Every row gives one point. Each copy is the shape, with its points in the same order, turned, moved and blurred by noise. Say if it was mirrored as well.

Shape (6 x 3):
[[  7  23 -31]
 [-16  31  -5]
 [ 83 -59  44]
 [  0  30 -21]
 [ 48   6 -11]
 [  5  67  -9]]
Copy 1, 6 rows:
[[-31   6 -32]
 [-21  33 -12]
 [ 76 -70   8]
 [-28  15 -28]
 [  6 -21 -38]
 [-14  43 -51]]
Copy 1 is: only turned
Copy 2, 6 rows:
[[-18 -38 -32]
 [-18 -42   3]
 [ 62  74 -38]
 [-17 -43 -17]
 [ 18 -11 -48]
 [  5 -77 -14]]
Copy 2 is: mirrored
Copy 3, 6 rows:
[[-12   3 -58]
 [ 10  23 -48]
 [-12 -87  47]
 [ -9   8 -51]
 [-15 -43 -43]
 [ 27  11 -77]]
Copy 3 is: only turned

Shape (8 x 4):
[[-30  40 -60   9]
 [ 16  -4  28  12]
 [-22  47  26  69]
 [-32   7 -25 -22]
 [ -8  63 -21 -24]
 [ 36  34  24   3]
 [ 48 -16  25  22]
 [ 42 -27  27  16]]
Copy 1:
[[ 44 -50  -6 -18]
 [-27  35  26   6]
 [-29 -50  47  38]
 [ 41  -1 -27   0]
 [  0 -34 -41 -24]
 [-51   4   9 -15]
 [-26  43  42 -19]
 [-18  48  42  -8]]
Copy 1 is: mirrored
Copy 2:
[[-46  72  34 -10]
 [ -2 -16  -9  16]
 [-18  41 -22  70]
 [-27  20  56  -7]
 [-81  25  23  -5]
 [-43 -13 -29   7]
 [  7 -23 -39  -7]
 [ 17 -26 -28 -10]]
Copy 2 is: mirrored
Copy 3 (8 x 4):
[[-24 -20 -29  74]
 [  6 -26   4 -27]
 [-21 -95 -32   3]
 [-34   7   1  31]
 [ -9 -32  27  65]
 [ 29 -46  22   4]
 [ 37 -21  -7 -39]
 [ 28 -11  -7 -46]]
Copy 3 is: only turned

Shape (10 x 6):
[[ -1   4   5 -29   6 -15]
 [ 28  33  51 -17  23  54]
 [ 41 -23  41  -9  -1  -7]
 [ 17 -64  20  14  30  39]
 [ 10  22   7 -36  73  44]
 [ 56  44 -20 -36  36  52]
 [ 36  24 -32  49   6 -75]
 [ 26 -37 -21  30 -51 -25]
 [ -3  38 -33  75 -86 -26]
 [ 16  -2  -5  18 -40 -41]]
Copy 1 (10 x 6):
[[-48   8   2  -1 -24 -12]
 [-11 -31  49 -60   3  34]
 [ -7  32  30   0  -5   4]
 [ 45  -2  12 -13   9 -31]
 [ -5 -39  16 -61 -56   4]
 [ -9 -59  19 -21 -52  55]
 [-33  61 -65  25 -25  41]
 [-26  32 -18  60  40   2]
 [-85  19 -70  42  75  38]
 [-56  38  -8  35  16  13]]
Copy 1 is: only turned
Copy 2, 10 rows:
[[-19   3 -28 -36  11  24]
 [-56  48  -2 -70  -6 -37]
 [-17  -8  27 -73   1  17]
 [  4  54  31 -79 -37  35]
 [-35  66 -60 -85  -6  -4]
 [-52  17 -64 -87 -48 -26]
 [ 62 -63 -32 -43  -6 -15]
 [ 26 -40  29 -15 -46  33]
 [ 36 -52  13  48 -41 -40]
 [ 16 -41  10 -13 -11  13]]
Copy 2 is: only turned
